Each point is reached from the start by the listed moves, each made once or not at all, plus a little noise. Is the number of moves made odd or even? Then give how often each move was made.
In the rows, zero is written as 128.

Moves:
(1): [183 117 116 145 126]
(2): [129 181  73 101 168]
Start: [138 140 122 153 104]
Points:
[134 139 121 154 102] => even (0, 0)
[191 130 109 167 101] => odd (1, 0)
[191 181  52 142 148] => even (1, 1)

Moves:
(1): [169 137 114 139 165 137 133 126]
(2): [143 148 146 124 123 127 101 106]
(3): [134  87 156 112 128 124 137 136]
(4): [107 109 111 146 167 153 121 121]
(5): [119 141 117  91 157 130 148 134]
(6): [151 142 111 115 129 166 130 150]
(7): [146 128 134 150 114 149 149 104]
(8): [ 92 157 147 155 126 143 151 156]
Start: [127  98 135 125 141 129 120 145]
Points:
[131 134 136 158 174 153 154 171] => even (1, 0, 0, 0, 0, 0, 0, 1)
[144 111 117 122 176 187  85 141] => odd (0, 1, 0, 1, 0, 1, 0, 0)
[177 138 101 102 249 203 116 144] => odd (1, 1, 0, 1, 1, 1, 0, 0)

Moves:
(1): [170 132 128  98 119 107 127 151 137 125 146 123 116 132]
(2): [110 154 129 111 132 123 153 110 152 122  92 149 116 111]
(3): [134 121 148 107 105 131 128 134  99 130 144 138 129 101]
(4): [147 108 158 156 135 143 102 121 136 129 114 153 147 157]
(5): [159 130 150 130 160 127 138 128 137 141 113 112 116 136]
(6): [124 135 107 120 137 151 117 140 124 144 121 133 135 149]
(7): [166 122 123 122 135 151 151 134 148 120 130 126 144 119]
(8): [120 140 113 144 113 128 150 183 135 116 127 134 106 122]
(9): [112 126 145 110 137 140 115 130 166 143 151 117 123 118]
(10): [133 126 107 155  96 129 128 125 152 178 127 144 109 141]
(11): [119 133 153 144 151 106 116 127 119 150 195 142 159 135]
(12): [135 100 105 110 155  96 120 154 140 155 117 148 153  96]
(13): [ 99 121 131 127 116 120 142 134 134 148 126 124 152 146]
(14): [154  97 134 118 142 131 138 118 124 132 163 136  76 171]
Start: [135 127 142 112 151 129 134 131 114 127 121 147 122 139]
Points:
[225  61 207  52 228 145 155 136 191 176 117 202 102 123] => even (0, 1, 1, 1, 1, 0, 1, 0, 1, 0, 0, 1, 0, 1)
[193  82 126  22 164 114 131 249 140 178 195 185  67 130] => odd (1, 0, 1, 0, 0, 1, 0, 1, 1, 0, 0, 1, 0, 1)
[120 164 134  93  94  99 172 212 137 217 171 212 121 153] => even (1, 1, 1, 0, 0, 1, 0, 1, 0, 1, 1, 0, 1, 0)

Moves:
(1): [149 113 131 118 134 133 127 123 124 139 116 128 120 125 122 135 130 125
 139 123 121 150 129 118]
(2): [144 138 121 125 121 116 131 121 124 124 127 118 127 147 137 126 124 128
 116 129 129 125 137 122]
(3): [129 130 140 111 120 101 112 149 113 141 137 140 138 137 152 128 120 110
 135 125 133 137 113 145]
(4): [103 150 126 138 137 120 132 144 123 132 136 121 128 116 143 141 146 124
 126 127 126 156 133 126]
(5): [131 130 140 127 132 123 121 121 122 119 134 123 126 154 122 142 122 135
 112 142 154 129 127 138]
(6): [134 128 119 145 117 131 127 122 116 118 121 117 111 131 122 145 130 129
 143 122 126 117 123 123]
(7): [130 133 138 138 122 121 127 119 134 147 134 117 119 136 143 131 118 134
 123 113 133 133 119 129]
(8): [144 117 145 122 130 144 142 137 134 127 155 136 110 132 119 127 117 118
 128 136 137 118 127 124]
(9): [129 129 129 125 138 138 106 115 127 135 120 117 127 123 136 132 110 125
 111 111 131 121 136 126]
(10): [140 141 112 108 140 114 128 127 122 158 116 118 121 119 125 140 130 141
 133 134 135 129 103 121]
(11): [130 115 131 125 117 119 132 125 131 125 150 140 142 123 122 130 133 128
 118 114 123 124 119 123]
(12): [128 132 128 124 120 142 132 121 127 120 114 144 137 132 134 144 124 122
 120 115 152 124 131 116]
(13): [127 150 126 131 139 132 127 137 128 126 137 124 141 128 132 124 117 145
 143 120 141 114 137 117]
(14): [133 125 122 118 127 140 125 147 128 138 128 106 131 135 126 131 134 123
 121 129 121 153 128 132]
(15): [127 101 111 120 128 116 149 125 140 134 128 122 118 129 128 124 108 124
 129 121 137 132 144 140]
(16): [125 115 138 125 124 124 135 141 143 149 110 142 122 129 114 140 131 135
 113 146 105 135 140 129]
(17): [131 134 152  98 116 145 147 129 117 135 139 118 113 118 135 121 137 144
 120 121 128 152 152 123]
(18): [126 131 121 139 118 109 111 115 135 127 129 134 123 117 117 128 157 114
 136 125 135 122 122 140]
(19): [118 120 139 123 117 118 142 130 133 118 118 119 111 122 128 125 120 117
 146 120 126 128 128 108]
(20): [121 125 144 137 131 122 132 124 120 146 127 125 138 120 135 128 128 122
 132 139 135 107 129 128]
(21): [131 124 134 124 120 121 124 138 118 121 108 133 131 115 126 131 110 129
 127 127 142 144 119 115]
(22): [140 131 130 114 140 125 117 133 154 117 122 131 122 111 139 137 120 128
 134 123 124 127 121 143]
(23): [126 146 128 126 117 139 138  96 122 125 135 118 142 107 105 132 101 125
 135 138 106 139 129 131]
(24): [141 129 131 137 140 125 133 136 129 123 120 127 128 127 125 136 127 120
 132 115 125 124 128 140]
Start: [117 113 126 138 121 136 117 115 118 108 121 123 131 110 113 135 118 128
 120 154 122 130 138 119]
Points:
[145 164 135 125 111 134 132 131  84 157 137  89 115 103 126 209  85  91
 137 128 134 179  91 126] => even (0, 0, 1, 1, 0, 1, 1, 1, 0, 1, 0, 1, 0, 1, 0, 0, 0, 0, 0, 0, 0, 0, 1, 1)
[164  93 164  34 123  74 139 130 130 190 103  98 108  77 152 161  61 137
 128 115 124 148 164  99] => odd (1, 1, 1, 0, 0, 0, 0, 0, 1, 1, 1, 0, 1, 0, 1, 1, 1, 0, 1, 1, 0, 1, 0, 0)
[149 137 163  61 114  39 112 164 135 172 110  68  96  93 159 199  77 127
  92  94 166 211 142 135] => even (0, 1, 1, 1, 1, 0, 1, 0, 1, 1, 1, 0, 1, 1, 1, 1, 1, 1, 1, 0, 1, 1, 0, 1)
[118 110 141 131  69  58 123  97  99 100  89 118 123  99 103 218  60  71
 100 112 152 166 147 123] => odd (0, 1, 1, 1, 1, 1, 0, 0, 1, 0, 1, 1, 0, 0, 1, 1, 0, 1, 1, 0, 1, 0, 1, 1)
[179 166 166 109 119  88  99  96 103 152 137  66 113  91 135 236  64  80
 144  94 174 147  98 111] => even (1, 1, 1, 1, 1, 1, 1, 1, 1, 1, 1, 1, 1, 1, 0, 0, 0, 1, 1, 1, 0, 1, 1, 1)
[125  94 181  82  71 110 159 106  86 145 158 145 135  44 112 167  93  74
 133 128 160 200 149 114] => even (1, 0, 1, 1, 0, 0, 0, 1, 0, 0, 1, 1, 0, 0, 1, 0, 1, 1, 0, 1, 1, 0, 1, 0)
[177 140 155 122 111 112 110  57 106  93  76  91  94  73  89 216  46  88
 134 138 187  89 105 103] => even (0, 1, 0, 0, 1, 1, 0, 1, 1, 1, 0, 1, 0, 0, 0, 0, 0, 1, 1, 1, 1, 1, 1, 1)
[162  63 182  51 107 132 155 170 118 161 176 122 113 140 103 156  85 133
  99 150 139 193 176 130] => even (1, 0, 1, 0, 1, 0, 0, 1, 0, 0, 1, 0, 1, 1, 1, 1, 1, 0, 0, 0, 0, 0, 0, 0)
[134 152 175  81 118 145 157 116 123 178 185  72 116  46 124 171 101 134
 110 149 109 187 117 119] => even (0, 0, 0, 1, 0, 0, 1, 1, 0, 1, 1, 0, 0, 1, 0, 0, 1, 0, 0, 1, 0, 1, 1, 0)
[150  85 174  92  83  98 158 117 143  99 133 141 122  73 125 172   7  74
 141  92 149 152 109 126] => odd (0, 0, 1, 0, 0, 0, 1, 1, 0, 0, 1, 1, 0, 0, 1, 0, 0, 0, 1, 0, 1, 1, 1, 1)
[136 119 128 122 115  67 134 134 111 167 138  91  64  92 136 175 102 101
 192 113 161 157 109 106] => odd (1, 0, 1, 1, 0, 1, 1, 1, 0, 1, 0, 0, 1, 0, 1, 0, 0, 1, 1, 0, 0, 0, 0, 0)
[135  97 134 119  75  76 138 165 116 144  90  80 102 139 142 161  49 122
 135 127 133 167 148 101] => even (0, 1, 1, 0, 0, 1, 1, 0, 0, 0, 0, 0, 1, 1, 1, 1, 0, 0, 1, 0, 1, 0, 0, 0)
